Every row gives one point. Two turns around zero, p and q, are shown by what they do to some points. Write where each new point lands after one turn and then the other. Backwards means that the second turn is done in reverse. Each puzzle has new turns, and all numbers are rounded.

Turn p:
[ 4.7 -0.7] => [ 4.1 -2.5]
[-4.2  4.5] => [-2.1  5.8]
[0.7 0.4] => [0.8 0.1]
[-1.2 -4.2] => [-2.7 -3.4]
Turn q:
[ 0.8 -5.7] => [ 1.5 -5.6]
[2.2 6.0] => [1.4 6.2]
[-0.3 -0.2] => [-0.3 -0.2]
[-2.6 -0.1] => [-2.6 -0.4]
Where do these land?
p, then q: [ 2.8 -1.3] => [ 2.3 -2.0]
q, then p: [-7.1  0.5] => [-6.7  2.4]
p, then q: [2.2 2.8] => [2.9 2.1]
p, then q: [ 2.1 -2.0] => [ 1.5 -2.5]

Turn p:
[-2.4  0.1  3.5] => [-1.5 -1.6 -3.6]
[-3.7  2.3 -1.4] => [-2.2  3.6 -1.8]
[-0.1  2.8  0.8] => [-2.9  0.0  0.3]
[ 6.2 -5.2 -2.8] => [ 6.6 -2.0  5.1]
Turn q:
[ 4.0 -0.3 -3.2] => [ 4.7 -1.9 -0.9]
[-4.3  1.2 -3.6] => [1.2 4.4 3.5]
[ 4.6 -3.7 -0.7] => [ 3.0 -1.9 -4.8]
[-0.3 -0.5  4.6] => [-4.2 -1.3 -1.5]
[-4.0  3.3  3.0] => [-4.7  0.7  3.7]
Where do these land?
p, then q: [ 0.7 -3.3 -1.2] => [ 1.4 -3.0 -1.4]
q, then p backwards: [ 3.7  3.2 -0.9] => [ 3.9 -2.5  1.8]
q, then p: [-2.0 -1.0 -3.2] => [-3.0 -0.9  2.3]
p, then q: [-1.3  6.2  5.3] => [-1.7  8.0  1.1]
q, then p: [ 3.2 -0.9  2.6] => [ 3.8  1.9 -0.3]
q, then p: [-4.3 -4.2 -2.5] => [-5.3  2.4  2.9]

Turn p:
[-3.3 -0.3 -4.2] => [-1.3  1.7  4.9]
[ 0.6 -4.4 -1.6] => [-4.7  0.1 -0.1]
[0.6 3.9 2.1] => [ 4.3 -0.1 -1.3]
[-3.4 -3.3  0.4] => [-2.6 -3.1  2.5]
[5.5 4.1 3.4] => [ 4.4  1.3 -6.2]
Turn q:
[-1.1  0.3  1.0] => [-0.7  1.0  0.9]
[-1.8 -3.4  2.7] => [-1.2  4.2 -1.7]
[ 1.7 -5.9  3.5] => [-2.3  3.3 -5.8]
[ 0.1  3.7 -5.5] => [ 4.2 -4.1  3.1]
[ 1.1  5.4 -1.6] => [-0.1 -4.4  3.7]
Where do these land?
p, then q backwards: [ 4.1 -4.8  3.6] => [ 6.4 -2.1  2.8]
q, then p: [2.2 2.3 1.0] => [-2.0 -2.2  1.4]
p, then q backwards: [-2.1  2.0  1.0] => [-0.7  1.2 -2.7]
q, then p backwards: [-4.1  0.6 -5.5] => [-3.1  6.2 -0.1]

Turn p:
[-5.4  4.9  2.0  2.7] => [-3.8  2.3 -6.3  2.5]
[ 1.9 -5.2 -2.3 -0.2] => [ 0.7 -4.1  4.0 -1.4]
[ 1.2 -3.3  2.4 -0.8] => [-1.0  0.0  2.5 -3.4]
[ 4.0 -2.5  0.1  1.7] => [-0.5 -0.1  5.0  0.3]
[-1.7  6.2 -2.2 -3.4] => [ 4.6  2.0 -5.3  2.1]
Turn q:
[ 1.2 -0.7 -4.5 -0.1] => [ 2.7 -2.4 -0.6  3.0]
[3.0 7.6 3.7 1.5] => [-1.1 -3.0 -2.7 -8.1]
[-2.1  0.2 -2.8 -3.9] => [-0.3  0.8 -3.7  3.6]
[-3.0 -1.1 -0.2 -0.4] => [ 0.3  2.9 -0.3  1.3]
[ 1.2 -6.7  5.3 -1.7] => [-6.0  1.6  5.9  1.9]
[-0.3  0.7 -1.7  4.5] => [ 4.4  0.0  1.3 -1.6]
Where do these land?
p, then q: [-3.4 -1.5 -0.8 -1.2] => [0.2 0.0 0.2 4.0]
q, then p backwards: [-1.7 -3.3  4.0  3.7] => [ 5.3 -1.3  3.8  0.1]
q, then p: [ 6.3  3.1 -3.8  6.0] => [ 1.9 -1.0  7.7 -5.9]
p, then q: [ 1.0  0.7 -0.4 -5.4] => [-2.1 -5.0 -1.0  0.7]
q, then p: [-3.3  1.3  4.3  0.0] => [ 2.8  1.6 -4.5  0.3]
p, then q: [ 1.1 -0.4 -3.3 -3.1] => [-1.5 -3.5  2.6  0.7]

Turn p:
[ 5.2  7.3 -0.4 -1.0  5.7  2.2] => [-3.1  7.3 -1.9  1.3 -5.6 -4.3]
[-4.5 -1.3  2.0  4.5  2.8  2.4] => [ 0.4 -3.9 -4.8  2.7 -2.4  3.0]
[ 0.0  0.0 -7.2  3.2  0.9 -1.0] => [-3.4 -3.4  3.5 -2.4 -4.8  0.1]
[ 3.1 -4.2  4.5  0.0 -2.7 -0.4] => [2.7 2.6 1.4 1.2 3.9 4.7]
[-1.7  1.2  0.2  1.0  4.5  4.6] => [ 1.4 -0.5 -3.5  2.8 -4.9 -1.1]
[-1.1 -0.5 -2.6 -5.2 -3.1 -1.6] => [ 1.6 -1.4  3.4 -2.2  3.1 -4.1]
[ 2.9 -1.9  3.9 -0.4 -0.1 -1.6] => [0.1 3.0 0.6 2.2 3.0 2.5]
[ 1.8 -0.6 -1.1  0.9 -6.2  1.4] => [ 2.6  0.8  1.7 -5.4  0.8  2.4]
[-5.6  0.1  0.5 -3.0 -1.7 -6.0] => [-2.3 -4.6 -0.4 -0.2  6.5 -3.2]
Turn q:
[-1.5 -1.1  1.9 -0.4 -2.8  0.0] => [ 0.0 -3.0 -0.7  0.5 -1.4  1.8]
[3.4 3.2 4.5 1.1 0.5 0.3] => [ 2.3 -1.8  0.0  2.1  5.5 -0.5]
[ 2.4  2.7 -3.9  2.2 -1.6  0.5] => [-3.9  0.4  3.5  0.0  1.8 -2.1]
[-2.2 -1.5  3.2 -9.4 -2.1 -2.6] => [ 4.9  0.2  0.9  3.3 -4.3  7.9]
[-2.5  2.3 -3.2  1.8 -1.9 -2.9] => [-5.6  1.1 -0.4  1.9 -0.8  0.5]
[ 3.8 -9.1  2.6  0.5  6.1  0.6] => [ 6.5  1.6 -3.2 -9.2  1.3  0.2]
[-1.2  1.1 -5.8  3.6 -2.2  2.3] => [-5.7 -0.4  2.2 -0.9 -2.0 -4.2]
[ 1.0  3.0 -0.7 -1.1 -2.9  3.1] => [-0.2 -2.2  4.0  2.5 -0.2 -1.5]
[-3.2 -0.6  1.4  1.7  6.9 -1.3] => [ 1.8  4.1 -6.3 -0.1  0.2 -2.1]
Where do these land?
q, then p: [ 2.1  2.2 -2.4  3.2  3.8 -2.8] => [-4.0 -0.9 -2.7  1.4 -1.3 -4.5]
q, then p: [ 2.5  0.0 -2.4  2.9  3.4 -2.0] => [-2.5  0.0 -1.6  1.4 -0.2 -5.0]
q, then p: [ 2.6 -2.2  0.5 -2.5 -6.7  3.5] => [5.7 1.2 0.4 3.1 3.8 4.1]
p, then q: [-4.8 -1.9 -0.1 -6.3  4.0 -0.2] => [-3.1  1.5 -4.3 -5.3  4.3  2.4]
q, then p backwards: [  1.9  -0.5   0.6   3.0 -12.2  -1.5] => [-4.5 -4.8 -4.9  6.4 -0.4 -7.5]
p, then q: [-3.4 -1.9  1.2  1.4  3.4  1.7] => [-3.0 -1.6  0.3 -4.4 -0.3 -1.4]
p, then q: [-2.3  3.1 -0.5 -1.4  2.6  2.6] => [-4.4  0.9  1.1 -1.1  0.2  2.9]
p, then q: [ 1.5  1.1  3.1 -0.4  1.7 -1.2] => [-2.1  1.3 -0.9  1.8  0.6 -2.6]

Turn p:
[-11.4   1.7  -0.7   1.1   4.6  -0.5   1.4   1.5] => [ 1.4  6.9 -3.7  5.0 -5.8 -0.6  5.3  3.1]
[ 1.2  1.2  1.3 -1.6 -1.0  1.4 -2.0  3.7] => [-0.1 -0.2  2.8 -1.9 -0.1 -1.5  2.2 -3.0]
[-2.4  1.8  0.9  3.3  0.3  1.1 -2.6 -1.4] => [ 1.6  0.5 -2.1  1.4  2.5 -1.8  3.2  1.4]
[ 3.4  3.3  2.5  3.6 -1.3  1.2 14.6 -2.8] => [-7.1  7.1  4.0  5.3  6.0  2.8 -8.3  2.7]
[ 2.3 -3.9  2.3  2.9 -2.2  0.5  0.4  2.2] => [ 0.9 -2.1  1.7  2.6  2.5  2.6 -0.5 -4.0]
[ 4.9 -0.1 -4.2 -1.5 -2.6 -2.8 -1.7  0.1] => [ 2.9 -2.2  1.4 -5.5  0.4  0.9 -3.8 -0.2]
[-2.4 -2.3 -1.4 -3.7 -2.4  2.1 -4.1  0.1] => [ 2.4 -4.1  0.7  0.1 -3.9 -3.7  1.1 -0.5]
[ 2.5 -1.2 -2.6 -2.0  3.3  1.0 -2.5 -0.8] => [-0.9 -3.6  0.2 -3.4 -1.5  1.7  1.4  2.3]
[ 1.9 -0.5  1.9 -2.1  1.3 -3.8 -3.5 -2.6] => [-1.2 -2.4 -4.8 -3.7  0.0 -0.3 -0.6 -1.7]
Turn q:
[ 1.6  3.2  2.0 -1.3  1.7  2.5  2.0  3.9] => [-2.3 -1.6  4.2 -2.3  3.2 -1.0  1.2  2.0]
[-1.2  6.5 -2.1  2.7  3.1  1.0  3.9 -5.8] => [-1.2  2.5  1.4  2.2  4.1  8.5 -2.9  2.0]
[ 1.6 -3.6  1.1 -4.1 -2.6  3.2 -1.3 -5.6] => [-1.8  0.1 -1.0  4.4 -0.2 -0.6  2.3 -7.4]
[ 0.7 -1.7  0.4  1.6  2.2  0.5  4.2  2.7] => [-0.5  1.7  0.7  1.0  2.4 -2.9  0.5  4.2]
[-4.3 -0.1  0.6  1.9  5.5 -2.5 -1.8  1.9] => [ 4.7 -3.9 -1.7  0.1  0.8  1.0 -0.5  4.8]
[ 2.4 -1.4  1.8  1.5  1.6 -5.3 -1.6  2.9] => [ 3.0 -1.6  1.0 -0.7 -2.0 -4.1 -4.2  1.9]
[ -4.9   1.5  -2.0  -2.5 -11.5  -5.5  -0.6  -4.1] => [ -3.9   2.2  -2.3  -0.1 -12.5   5.2   0.3  -2.8]
[ 0.9 -1.6  0.8  1.1 -4.4  3.5 -2.5  0.8] => [ 1.1  2.4  0.6 -2.4 -1.2 -1.5  3.6 -3.8]
[ 3.1 -2.9 -2.7 -1.1  4.3  2.5 -2.2  3.4] => [ 0.6 -1.8 -3.0 -2.3  5.3 -4.6 -0.3 -0.7]
Where do these land?
q, then p: [-6.3 -5.7 -1.7  4.7 -3.6 -2.2  4.7  3.1] => [ 4.4  7.4  7.1 -2.7  1.0  0.2 -3.1 -1.6]
p, then q: [ 4.2  0.4 -1.3 -0.9 -0.3 -0.3  0.1  2.1] => [-0.5 -3.1  1.3  2.0  0.5 -0.4  1.9 -2.3]
p, then q backwards: [ 1.8 -2.7  6.7 -1.9 -2.4 -2.0 -4.4 -3.8] => [ 2.5 -3.3 -3.3 -6.9  2.2  0.6 -4.7 -0.4]
p, then q backwards: [ 0.4  1.9 -2.2  2.3 -6.2  1.9  0.3 -4.6] => [ 3.6 -1.9  1.5  2.3  6.6 -2.1  0.8  2.0]
q, then p: [ 2.0  3.8  1.1 -2.2  1.8  5.7  6.3 -0.7] => [-4.2  4.3 -2.7  4.7 -1.3  0.8  5.7  0.7]
p, then q: [-4.3 -3.6 -3.1 -0.9  3.9  1.7 -5.3 -0.6] => [-4.2  6.1 -1.2 -0.5 -1.6 -5.1  1.4  1.3]
q, then p: [ 0.4 -0.9 -0.5  4.3  0.0 -0.1  6.6  1.3] => [ 0.5  6.3  1.5 -2.3  1.2 -0.3  3.5 -1.9]
q, then p backwards: [-0.1  5.5  4.4 -4.7  4.7  1.5 -2.3 -1.6] => [ 6.7 -5.8  0.3  1.7 -1.4  4.4 -0.9  0.8]
q, then p: [ 1.0  0.5  1.9  0.4 -3.7 -0.9 -2.1  2.3] => [-1.1 -0.5 -0.7 -0.5 -0.2 -2.9 -3.5 -2.6]
p, then q backwards: [ 3.0  2.0 -0.3  3.9  3.7  0.4 -1.6 -0.4] => [-2.4  2.5 -2.1  0.8  2.1  4.5  0.9  1.5]
p, then q backwards: [-2.0 -1.2 -5.1 -4.9  2.1 -5.7 -2.3  2.9] => [-3.3  1.0 -1.4  3.0 -6.0 -4.2 -5.2  1.7]
